Every row gives one point. Each copy is the shape, with its points in the same order, turned, moved and blurred by noise. Is it also mirrored, or only turned?
In the rows, zero is written as 128.

Shape:
[[ 71 149 111]
 [183 142 127]
 [161 120 126]
 [173 141  98]
 [161 148 149]
 [104 163 125]
 [118  58 123]]
Copy 1 (7 x 3):
[[ 89 159 111]
 [196 120 103]
 [169 107 105]
 [180 128  80]
 [179 129 131]
 [128 162 119]
 [108  60 111]]
Copy 1 is: only turned
Copy 2, 7 rows:
[[ 89 159 113]
 [113  83 195]
 [134  91 163]
 [104  77 168]
 [117 113 194]
 [ 94 155 141]
 [174 104 114]]
Copy 2 is: mirrored
Copy 3, 7 rows:
[[ 89 138 129]
 [202 101 123]
 [172  90 127]
 [183  98  93]
 [182 113 139]
 [133 140 134]
 [120  39 142]]
Copy 3 is: only turned

Shape, 9 rows:
[[ 80 176 138 187]
 [ 59 129 112 156]
 [ 60 132 131 161]
 [132  99 146 114]
 [112 151 115 135]
 [ 65 149 111 196]
 [139 137 120  87]
 [128 105 144 102]
 [146  84 115 118]]
Copy 1, 9 rows:
[[ 44 169 127 149]
 [ 90 183  90 135]
 [ 87 187 103 152]
 [156 139 143 134]
 [ 95 149 129 107]
 [ 52 169  88 148]
 [140 140 153  79]
 [159 148 146 120]
 [161 118 117 121]]
Copy 1 is: mirrored
Copy 2 (9 x 4):
[[114 182 115 188]
 [104 139  77 158]
 [ 91 145  94 168]
 [101  93 149 128]
 [129 148 127 138]
 [121 163  80 195]
 [131 119 149  95]
 [ 97  96 145 115]
 [133  67 135 126]]
Copy 2 is: only turned
Copy 3, 9 rows:
[[ 62 202 132 170]
 [ 43 159 110 134]
 [ 31 160 120 138]
 [121 123 146 106]
 [ 95 170 112 126]
 [ 42 175 114 175]
 [135 155 110  89]
 [113 138 139  97]
 [126 100 122 123]]
Copy 3 is: only turned
Copy 4, 9 rows:
[[113 181 120 203]
 [ 66 174  92 169]
 [ 66 170 115 179]
 [ 89 107 129 115]
 [114 159 111 137]
 [ 94 181  92 205]
 [117 141 124  87]
 [ 87 116 136 105]
 [ 89  96  98 105]]
Copy 4 is: only turned
